Rows are points. The ring and each string are closed loops that go straight from each point to the next, and from the last back to the first. Before rounding, they use only three directions, however many columns there are. Count how often each string passes through the ring. Passing back the other way cancels.
In the rows, 128 means zero.

Ring, 8 rows:
[[119 136 116]
 [144 113 127]
 [160  85 137]
 [137  89 130]
 [112 103 119]
 [ 73 140  97]
 [ 64 160  91]
 [ 76 163  97]]
String, 29 rows:
[[ 60 180  89]
 [103 144  98]
 [ 82 170 101]
 [ 87 163 112]
 [110 134 115]
 [126 120 113]
 [147 114 121]
 [164 107 136]
 [150 108 140]
 [134 111 130]
 [130 111 119]
 [175  76 137]
 [190  58 151]
 [153  79 148]
 [122 108 128]
 [130 102 121]
 [144  83 123]
 [121  85 130]
 [ 94 108 124]
 [101 119 114]
 [112 116 109]
 [ 91 122  99]
 [ 56 145  92]
 [ 41 161  91]
 [ 71 148 103]
 [ 97 133 104]
 [ 73 155  87]
 [ 33 191  81]
 [ 34 195  86]]
Times through: 5
String:
[[ 92 119 116]
 [ 97 124 110]
 [109 120 105]
 [ 81 138  90]
 [ 59 159  82]
 [ 91 141  95]
 [109 127 108]
 [ 76 158 106]
 [ 72 170 104]
 [ 98 159 108]
 [131 130 113]
 [129 118 116]
 [139 110 119]
 [170  88 127]
 [193  67 152]
 [179  69 144]
 [163  78 128]
 [126 108 119]
 [112 113 123]
 [105 106 124]]
Times through: 1

Ring, 10 rows:
[[130 180  53 159 107 123 139 159]
 [127 178  77 143 123 126 137 150]
 [133 129 138 118 142 133 112 126]
 [141  91 171 107 146 137  93 112]
 [155  52 202  97 146 147  71  98]
 [162  59 194  98 139 155  70 101]
 [163  79 166 109 128 156  79 111]
 [160 105 122 131 110 149  94 129]
 [153 130  75 157  94 136 111 147]
 [144 153  50 168  91 126 126 158]]
String (28 x 8):
[[143 104 144 121 132 135  99 122]
 [137  94 148 125 135 124 100 121]
 [123 139 119 131 139 118 123 134]
 [120 200  88 128 140 132 144 148]
 [129 193  95 122 137 144 135 144]
 [124 211  50 150 118 129 150 162]
 [129 198  18 177  93 117 150 172]
 [142 147  17 196  71 108 132 170]
 [148 116  78 162  94 124 111 146]
 [145 134 101 138 115 137 112 138]
 [140 176  87 132 121 146 127 146]
 [148 155  47 168  87 131 125 159]
 [152 139  22 192  66 120 123 167]
 [142 177  48 160  97 134 133 160]
 [141 158  96 134 121 141 121 142]
 [143 138  88 147 109 132 117 144]
 [138 147  37 182  85 111 131 163]
 [130 163  30 184  89 105 140 167]
 [136 135  84 154 110 120 121 145]
 [125 155  87 147 123 117 131 146]
 [121 168 117 120 148 129 131 136]
 [131 152 138 108 150 142 118 127]
 [141 128 134 118 135 142 107 127]
 [145  85 160 117 136 135  91 115]
 [149  44 189 113 139 130  75 103]
 [149  17 223 100 151 130  63  89]
 [140  93 190  93 158 144  91 105]
 [141 140 133 114 138 146 111 128]]
Times through: 2

Ring:
[[ 70 106 161 129 132 129 167 121 171 126 174]
 [ 74  95 155 120 114 141 131 125 154 115 178]
 [ 93 109 126 121 104 145  85 133 136 106 156]
 [115 130 116 120 103 143  71 156 110  91 124]
 [120 134 150 110 106 142 106 188  85  67 108]
 [109 134 164 116 121 133 147 180 105  80 116]
 [ 86 132 160 133 142 120 180 143 157 117 141]]
String, 26 rows:
[[104 139 108 137 123 129  97 133 147 119 131]
 [108 124 135 118 107 142  96 159 113  89 130]
 [106 124 141 117 109 141 105 161 113  88 131]
 [105 133 131 127 119 133 112 150 129 102 129]
 [124 115 176  87  84 159  95 216  45  34 110]
 [132 119 188  80  82 160 102 237  23  17  96]
 [128 120 198  82  88 156 123 238  29  19  97]
 [119 140 167 111 116 135 141 198  84  65 101]
 [ 99 141 125 139 134 122 132 136 154 121 131]
 [ 98 128 154 123 124 131 143 157 129  98 133]
 [ 95 123 186 114 127 131 180 177 115  84 131]
 [ 86 133 177 131 147 117 204 153 152 111 137]
 [ 80 114 190 119 133 128 195 157 140 100 151]
 [ 73 114 181 126 139 124 198 140 160 116 161]
 [ 64 117 167 140 152 115 207 114 194 142 172]
 [ 67 120 148 145 149 116 183 105 199 149 171]
 [ 53  76 203 111 122 140 192 129 161 111 200]
 [ 53  67 201 105 112 147 175 129 154 106 206]
 [ 62  92 155 127 124 135 149 107 180 133 192]
 [ 85 129 118 143 134 124 127 112 177 138 154]
 [ 86 101 156 114 108 144 121 143 132  99 162]
 [ 82  77 171  97  88 160 101 152 111  80 177]
 [ 87  88 139 109  91 156  76 135 126  96 173]
 [ 96 104 112 119  94 151  54 127 132 106 161]
 [106  99 127 103  79 162  42 154  97  78 150]
 [110 137  89 136 111 136  58 129 141 117 131]]
Times through: 3
String (31 x 11):
[[109 109 136 106  89 155  67 164  95  75 138]
 [106 117 141 112 101 146  92 162 106  83 135]
 [100 131 127 130 122 131 114 141 141 111 135]
 [112 147 100 138 122 129  86 139 139 115 119]
 [128 146 102 124 104 140  56 164 101  87 104]
 [129 123 138  98  82 158  55 196  59  50 108]
 [120 113 153  95  83 159  72 194  63  50 120]
 [106 123 139 117 107 142 100 160 113  88 132]
 [102 139 112 138 126 127 107 132 151 121 132]
 [111 146  84 142 119 130  67 125 149 124 125]
 [109 123  99 125  99 145  49 136 126 104 138]
 [ 99  98 133 107  87 157  63 148 109  86 156]
 [ 90  89 156 102  90 157  91 153 110  82 165]
 [ 91 121 132 130 121 133 118 131 150 117 150]
 [ 86 127 118 141 132 125 123 112 175 137 155]
 [ 70 102 143 130 124 133 137 109 176 132 181]
 [ 81 127 124 144 138 122 139 110 183 141 158]
 [ 86 125 135 135 131 127 138 126 163 125 151]
 [ 75  93 183 111 115 141 159 146 137  98 172]
 [ 64  89 191 115 124 137 182 135 155 109 184]
 [ 53  90 190 125 137 128 205 117 183 129 195]
 [ 68 123 139 148 150 115 175 100 202 153 170]
 [ 83 133 124 146 142 118 147 111 184 143 152]
 [ 89 123 141 129 126 130 135 135 151 115 148]
 [ 69  84 184 109 112 144 157 139 142 101 183]
 [ 57  56 206  94  97 157 154 140 134  90 208]
 [ 63  72 172 108 103 151 130 124 150 107 199]
 [ 83 118 120 137 125 130 115 111 172 134 162]
 [ 90 128 112 140 126 128 108 115 168 132 151]
 [ 94 115 108 129 108 141  74 120 150 119 156]
 [106 103 117 109  83 158  40 147 106  86 149]]
Times through: 1
